Each row of a before or after table is a point. One or more steps were done to the points. Then noise was added and the rows were shuffled. The steps act on how far a point lies along the listed directions, d1 being the first. Name the steps. A step turns or swaps two directions, mirrors them in a line or flattens them onto one, adds a multiple of one to another, or multiplies one. Angles are multiples of 10 degrees, from the lower direction toward the higher: turns from -170 to 170, lines from 10 to 170 but not 90. Use the fewest steps. Two steps may share a direction if one is a turn and the other turns, adds or multiplies; they go together, in the order done. Otherwise the lowest direction goes first.

Directions:
(1): [-39  27]
(2): [27 39]
Before (14 x 2)
[[  5   9]
 [ -9  13]
 [ -2   2]
 [-42 -23]
 [ -1 -13]
 [-57 -17]
 [ 18  -2]
 [ 15   9]
 [-38 -19]
 [-16  -4]
 [  8  14]
 [ 32  22]
 [-11   8]
 [-26 -21]]
After (14 x 2)
[[ 40  -5]
 [ 49  -4]
 [  7  14]
 [ 16   2]
 [-36   8]
 [-16   1]
 [-15  10]
 [  9  11]
 [ -5   5]
 [-12  -4]
 [ -4   0]
 [  5 -11]
 [ 60   3]
 [ 34 -12]]
Steps: swap d1 and d2

Directions:
(1): [ 20 -49 -41  -9]
(2): [-31  24 -35 -43]
(3): [ 53  20  10 -36]
Before (14 x 4)
[[-44 -13   0   4]
 [ 19 -35 -20  22]
 [ -2  22  28   6]
 [-40  -3   6  23]
 [ -1 -51  -4  47]
 [  8  10  38  39]
 [-19   1   5  31]
 [ 11  19  26  15]
 [-14  10   2  -4]
 [-15  -5  -2  14]
 [ 17 -12 -29  -9]
 [  8 -36  17  42]
 [ 11 -12  -9 -23]
 [ 15 -31  34  34]]
After (14 x 4)
[[ -9   3  15  10]
 [-23 -22 -11  43]
 [-13 -17 -46  -3]
 [-24  -9  -8  21]
 [-45 -52 -54  18]
 [  5 -54 -20   4]
 [-12 -55 -36  12]
 [  1  23 -22 -21]
 [ 24 -36   4  35]
 [-49 -25   5  46]
 [-60 -19   9  24]
 [ 35 -13  13  12]
 [ 10  14  -3 -37]
 [ 23  -8  25  19]]
Steps: turn d1 and d2 by 70 degrees; multiply d3 by 1.6

Directions:
(1): [ 11   5 -60 -12  -9  14  30   0]
(2): [37 10 25 -4  8 50 13 11]
(3): [ 21  26  -7  18 -13 -22 -12  52]
(4): [  3 -19  -9  38  52  -6  18   8]
(5): [ -1  -7   6 -55  30 -17   8  26]
Before (14 x 8)
[[  3   8  -6   7 -12 -38 -20  20]
 [-12  -6 -17   5 -22 -21 -15 -32]
 [ -6   9 -11 -23 -40  -4 -12  11]
 [ 29   8 -34  -6  28  10  31  18]
 [  0   9  18 -26   0 -18 -19  20]
 [-15  -1  15  -1 -11 -44  -5  15]
 [ -6   7  12 -24 -11 -23 -12  19]
 [-28   0   1  11  -9  -4  -5 -15]
 [-10  13  -7  -9 -22 -16 -11  21]
 [-14   1 -11 -12   1 -31 -14   0]
 [  6 -10 -49 -12  32  -5  31  27]
 [  2  17   9 -32 -15 -33 -17  21]
 [ 14   5  14 -34  -3 -32 -14  32]
 [ -9 -11 -16  28   6  17  16 -37]]
After (14 x 8)
[[ 20  14  -7  -1 -16   5  -6  43]
 [ 15   8 -27 -26  15  -1  15  14]
 [ 16  -6 -10 -52  39 -51   8  51]
 [ 14 -21  27 -47  61  30  28  21]
 [-10  13 -21  14 -29  16   5  -9]
 [ 24  16 -31  16 -37  20   1 -19]
 [ -3   3   8  32 -34  40  -4 -52]
 [  6   2 -13 -30  14 -29  10  39]
 [ 17  -7  42 -20  53  13   8   3]
 [  8  11 -15   3   7  -4   6  36]
 [  2   0 -31 -13   7 -24  32  22]
 [ 17  12 -21 -35  22 -37   7  49]
 [ 20  -1 -32  12  15 -10  14  18]
 [ -1   2 -15 -36  23 -34  -1  36]]
Steps: turn d1 and d2 by 100 degrees; turn d3 and d4 by 60 degrees; multiply d5 by 2
